Every row gives one point. The points of each table are mixes of a few directions, plus a little noise. Count the directions of each table, and those that both share. Where both have some left over, give the other angles between the two spaces (their principal angles), to ten degrees, smallest first.

First:
[[-13 109 -41]
 [ 11 -86  31]
 [  2 -15   6]
 [  1  -7   2]]
Second, 4 rows:
[[ 11 -90  32]
 [  1 -14   5]
 [  2  -5   2]
 [-12 108 -39]]
Directions: first 1, second 1, shared 1

First (9 x 6):
[[  46    2  -68  -14   46   -9]
 [  38   35   16  -27   59   77]
 [ -27   23   54  -16  -46   47]
 [ -37    7  -21   83  -25   -1]
 [ -30    8  -54   56  -52  -15]
 [  36   -5   82 -121   29   25]
 [ -16   -7  -18   52   -1  -18]
 [   8   -8  -13  -45  -27  -22]
 [ -19  -56   23   34   17  -84]]
Second (6 x 6):
[[-34  13  21  23 -46  19]
 [ 40  36 -49 -34  16  48]
 [-48 -47   9  89  -7 -81]
 [-30 -42   2  13 -41 -80]
 [ 18   2  26 -36  25  19]
 [ 54  39  -9 -54  53  74]]
Directions: first 4, second 4, shared 4

First (10 x 11):
[[   7   60  -68  -29   86    9  -43   15   10  -28    8]
 [  10   -8   62   32  -18   -1   19  -31  -27   17    1]
 [ -28  -43  -17  -21  -18   -1  -18  -30   34   48   25]
 [ -59   21  -59  -31   43  -16  -67   -7  -10   50  -10]
 [ -37  -49    4    7 -121  -34   47   95  -23  -20  -77]
 [ -21  -11   24   11  -17  -10   -5  -20  -20   35   -7]
 [  71   62  -94  -43   95   36   -5   53   64 -111   34]
 [  25    3   54   30   -9    6   24  -21  -20   -7    5]
 [   5  -13   53   27  -30   -4   22  -18  -23   12   -5]
 [  28  -20   44   17  -12   15   25  -35   14    3   31]]
Second:
[[ 25  30  32 -96  66  42 111  90 -84 119  26]
 [ -4  -6  -6  19 -13  -8 -22 -18  16 -23  -5]
 [ -8  -9  -9  28 -19 -13 -32 -27  25 -36  -7]
 [-11 -12 -14  41 -29 -17 -47 -38  36 -51 -11]
 [ 22  27  28 -88  61  37 103  82 -77 109  23]
 [ -7  -8  -9  27 -18 -12 -31 -25  24 -34  -7]
 [-14 -17 -18  55 -37 -24 -63 -51  47 -67 -15]
 [  0   0   0   0   0   1   1   1   0   1   1]
 [  5   6   7 -18  13   8  22  18 -16  23   5]
 [-10 -11 -12  35 -24 -15 -41 -33  30 -43  -9]]
Directions: first 4, second 1, shared 0; angles 80

First:
[[-41   5  31  11  11 -35  56 -12  60  26  20  -2  -4  23]
 [ 53   0  -4  14  -7  37 -44  46 -27 -51  -5 -29  -4   2]
 [ 39 -16 -18  19  13  22 -37  13 -17 -31  -9 -49 -41 -13]
 [ 37 -15 -20  15  11  22 -40  11 -23 -28 -11 -42 -36 -16]
 [-45   5  -6 -28  -5 -25  27 -42  -1  47  -2  50  24  -8]
 [ -9  16  23  -4 -15  -3  20  19  15  -1  12  24  36  22]
 [ 28   2 -17 -10 -13  25 -37  14 -42 -19 -12   9  14 -11]
 [-56  -1  17   0  15 -43  58 -39  52  46  13   9 -10   9]
 [ -6   5  -7 -17 -10   1  -4  -8 -17  10  -5  29  21  -5]]
Second, 10 rows:
[[ 14  -3  12 -14   4  -9  -1   3 -14 -21   1  24  -9  -6]
 [ 14 -11  19 -15  21 -26   8 -10  -9 -24   2  22 -41 -14]
 [-25  13 -29  26 -26  34  -6   5  20  43  -3 -42  47  20]
 [-28 -16  -9  24  25 -17  21 -33  40  31   0 -52 -44  -3]
 [-16  -7  -5  14  11  -7  11 -15  23  19   2 -30 -19  -2]
 [ -7  -1  -5   7   2   2   1  -3   9  11  -1 -14   1   2]
 [ -2  -4   1   1   6  -5   3  -5   4   0   1  -4 -11  -2]
 [-19  -6  -9  17   7  -2   9 -13  25  25   0 -36 -11   4]
 [  4  -1   4  -5   3  -5   1   0  -5  -8   0   9  -5  -3]
 [ 65  33  27 -57 -53  33 -47  69 -93 -74  -2 121  90   3]]
Directions: first 3, second 2, shared 1; angles 80

First:
[[ -3 -27  62  12  49  -2 -11 -53 -24 -11  12 -30   2   5 -49 -53  26  19
   24 -29]
 [-11   3  11 -21  17  12 -12   4   3 -12 -39  13 -16 -20 -16 -40  19  17
    6  -5]
 [ -9   5  23 -38  51  15 -15 -13  -1  -2 -65   9 -26 -23 -35 -74  33  22
   22 -10]
 [-17 -17  26  16 -16   6  -5  -4  -7 -24  28  -2   2 -10  -4  -4   5   8
   -4 -10]
 [-22  29 -29 -59  -2  28  10  23   6  32 -58  37 -46 -36  30 -18   3 -24
    5  24]
 [ 41   6 -51  46 -45 -33  -5  48  31 -28  22   1  53  37  14  73 -29  17
  -35   9]
 [ 46   6 -56  48 -38 -42  36  -7  -3  50  88 -35  46  69  52 121 -59 -51
  -18  23]
 [-24  -7  14  -5 -16  16   1   1  -7  -6  11   8 -15 -19  10  -6   3  -6
    0   0]]
Second, 10 rows:
[[ 39   1  11   2  64 -25 -18 -21   8  -8 -46 -19  20  28 -56 -43  21  38
   14 -18]
 [-33 -12   5  13 -57  15  27  -9 -23  23  83  -4 -11  -9  53  55 -28 -50
   -7  13]
 [-49 -10  32 -15 -27  36 -27  35   7 -62 -29  38 -26 -60 -12 -51  30  35
   -9 -12]
 [-15   6 -32   4 -57   6  35   6 -11  43  62   2  -9   4  68  76 -38 -60
  -12  28]
 [-12   7 -18  -5 -31   9  12  17   1  10  14  13  -9  -9  32  28 -15 -21
   -9  14]
 [ 46   5  -7  10  52 -31   1 -30  -1  23 -11 -32  25  44 -27  -3  -2   5
   14  -5]
 [-25  14 -14 -30 -26  26 -20  58  25 -40 -60  49 -22 -48   2 -29  18  27
  -15   6]
 [ 59 -22  40  41  91 -49   2 -90 -26  30  32 -76  45  75 -62 -16   6  10
   33 -30]
 [-10  13 -24 -14 -25  11   3  30  10  -1 -15  24 -11 -17  23  12  -7  -7
  -11  13]
 [  1   1   8  -6  13   1 -13   6   6 -19 -28   5  -2  -8 -21 -28  15  23
    1  -7]]
Directions: first 4, second 3, shared 3

First (10 x 32):
[[   5    1   11    7   -9   -5   19    4    6   -3   -4    5   -1   -2
     2   12   -7   11   -3   -6   24    1   13    2   -6    6   12   -8
     4  -15  -12   -6]
 [   6    1   11    9  -10   -6   20    5    7   -4   -4    6   -1   -2
     3   13   -8   11   -4   -7   28    2   15    3   -7    7   14   -9
     4  -17  -14   -7]
 [   5    1   10    7   -9   -5   17    4    6   -3   -4    5   -2   -2
     2   12   -7   11   -3   -6   24    2   13    2   -7    6   12   -7
     4  -16  -11   -5]
 [ -16   -1  -31  -23   28   16  -56  -13  -19   10   11  -15    5    7
    -6  -37   23  -34   10   18  -76   -5  -42   -7   21  -18  -37   25
   -11   47   36   17]
 [   4    0    6    5   -5   -4   11    3    4   -2   -2    3   -1   -1
     1    7   -5    7   -2   -3   16    1    8    2   -4    3    7   -5
     2  -10   -7   -4]
 [   8    1   15   11  -13   -8   26    7    9   -5   -5    7   -3   -4
     3   18  -11   16   -4   -8   36    2   20    3  -10    8   17  -11
     5  -22  -17   -9]
 [   7    1   12   10  -11   -7   23    5    7   -4   -5    6   -2   -2
     2   15   -9   14   -4   -7   30    2   16    2   -8    8   15  -10
     5  -20  -15   -7]
 [ -27   -2  -50  -37   44   26  -89  -21  -29   16   18  -25    8   11
   -10  -59   36  -54   17   28 -121   -8  -68  -11   34  -29  -59   39
   -18   77   57   29]
 [   4    1    7    5   -6   -3   12    3    5   -2   -2    4   -1   -1
     2    8   -5    8   -3   -4   17    1   10    1   -5    4    8   -5
     3  -12   -8   -4]
 [   4    0   10    7   -8   -5   17    4    5   -3   -3    4   -1   -3
     2   11   -6   10   -3   -5   22    1   12    1   -7    5   11   -7
     3  -13  -10   -5]]
Second:
[[ 22 -28  53 -23  -7 -22  40 -10 -12  45  10   2  15  -9 -14  -1  28  38
  -20   1  13  23 -16   4  21  -3 -18  32  18  -5  39 -39]
 [-27  12 -16   5  24   8 -27  16   2  -2  18  -1 -23   6 -18   9  -8   7
    3  10 -18 -41  14  14   0 -15 -15   6 -37   7  12  25]
 [  0  34 -43  -4   8  25 -29 -25 -26  28   5  -6   8  30   4   3   4  -4
  -16  14  -2   9   5 -28 -17   4 -10   0   3   0 -16 -16]
 [ -6 -15  -7  -7  33  11 -31  23  -9 -19   0  24 -13  -3 -41  12 -33  -7
   -2  27   7 -74   3  27  -1 -14 -25 -20 -78   6  51  37]
 [  8 -10  24   2 -20 -15  29  -3  12  -1  -5  -6   7 -12  17  -8  13   4
    5 -17   2  33  -7  -2   7   6  15   7  35  -3 -14 -13]
 [-10   8 -18  11   1   6 -13   8  10 -23  -5  -2  -8   0   8   0 -12 -16
   12  -4  -6  -9   7   1  -8   1  11 -14  -5   2 -18  19]
 [  8 -31  50  -4 -14 -26  39  11  15   0   0   1   3 -23   0  -5  13  17
    5 -14   5  15 -11  17  19  -1   5  14  18  -3  15 -10]
 [ 23  -6 -12   4 -15   8   0  -6   1 -36 -33  12  16  -5  17  -7 -22 -37
    8  -2  21  11  -8 -10 -14  18  22 -39   7  -5 -20   6]
 [ -6  22  -4  -3  -5   0   5 -19  -9  41  18 -19   3  15  12  -1  29  22
  -12  -6 -12  35   3 -19   3   0  -5  31  35  -2 -17 -30]
 [-13  14 -24  17  -4   6 -13   7  16 -31  -8  -6  -9   0  17  -3 -12 -22
   17  -8 -10  -1   9  -2 -10   4  19 -17   4   2 -33  21]]
Directions: first 1, second 4, shared 0; angles 60

First, 8 rows:
[[ -38  -31   -1   47    8    6  -57   23    6   55   86  -47   43   -5
    80   23  -72  -42    7   16   52  -40  -48   -7   20   -5  -34  -32
    13  -13   -2   84]
 [ -44  -34   -2    3  -26  -29   22  -19   31   18  -13  -44  -59  -45
   -44  -50   96  -90  -51   46   67   58  -13  -74  -28  -24   71   16
    12  -10    8    2]
 [  20   15   -3  -27    8  -12   27  -15  -10  -34  -43   26  -21    8
   -42   -4   34   44   -3  -17  -45    6   28    7   -3    6   12   13
   -13   13    1  -56]
 [  47   48   22    8  -53   85   19   38   25   11  -20   39   27    8
    22  -19  -52  -58   31   12   60   57    1   45  -33   -4  -13   18
    27  -44   -4   68]
 [ -23  -28  -19  -40   39  -87   28  -56  -21  -46  -48  -10  -66  -11
   -84   -9  116   68  -43  -14  -79  -14   31  -48   11    2   49    9
   -30   45    7 -121]
 [  -7   -3    4   22   -8   19  -20   16    8   25   33  -13   22   -2
    39    5  -39  -29    9   10   34   -5  -20    5    3   -3  -17  -10
    11  -13   -1   48]
 [  -4   -7   -5    5   22  -14  -21    0  -17    1   23   -2   17   11
    20   25  -29   39    8  -16  -30  -41   -5   10   22    9  -24  -15
    -9   13   -2   -5]
 [  54   43    7  -17    8   30    6   13  -23  -30  -22   53   34   37
    10   26  -57   74   42  -38  -59  -21   24   64   11   19  -44    1
   -10    6   -5  -19]]
Second:
[[-102  -21   12  -29   -1  -48   38  -29   80   35  -39   44    6  -51
   -78   32   96   26   -1  -36  -56  -54  -21  -11   67    5   58  -25
   -22  -12   70  -59]
 [  85   14  -19   -5   23    1  -10   -5  -80  -62   -4  -24  -35   45
    14  -26  -24   34  -12   11  -16   35   43   -1  -46    1  -29   28
    -2   36  -53  -26]
 [ 115   21  -20    9   18   22  -26   11 -101  -67   14  -39  -31   60
    47  -36  -63   16  -10   26   13   54   45    3  -68   -1  -49   34
     7   35  -76    6]
 [ -63   -9   18   19  -28   20   -3   18   66   63   23   11   41  -34
    15   18  -11  -56   17    1   44  -20  -46    7   30   -5   11  -23
    13  -40   37   59]
 [ -62   -9   13    2  -15   -3    9    1   57   43    1   19   23  -33
   -14   18   21  -21    9  -10    6  -26  -30    0   34   -2   22  -20
     0  -24   39   14]
 [  95   18  -13   19    7   33  -30   19  -78  -43   25  -37  -15   48
    57  -30  -72   -8   -4   28   33   48   28    6  -60   -3  -48   25
    14   18  -63   33]
 [ -73  -12   15   -2  -15  -11   13   -3   66   47   -4   24   23  -39
   -23   23   33  -17    8  -14    0  -33  -32   -1   42   -1   29  -22
    -2  -25   46    6]
 [  94   16  -17    4   17   15  -20    6  -83  -57    9  -31  -28   49
    34  -29  -46   17  -10   19    6   43   39    2  -56    0  -39   29
     5   29  -61   -2]
 [ -77  -15   12  -13   -7  -24   21  -13   65   38  -18   29   14  -40
   -43   25   53    2    5  -20  -22  -38  -25   -5   48    1   38  -21
    -9  -18   51  -21]
 [  61    9  -17  -17   26  -17    2  -15  -63  -60  -20  -13  -39   33
   -11  -18    6   50  -16   -1  -38   20   42   -5  -29    4  -12   23
   -10   37  -36  -51]
 [ -73  -12   18   11  -25    8    4   10   73   62   12   18   37  -40
    -1   22    7  -43   14   -5   28  -28  -43    4   38   -3   20  -26
     6  -37   44   40]]
Directions: first 3, second 2, shared 1; angles 70
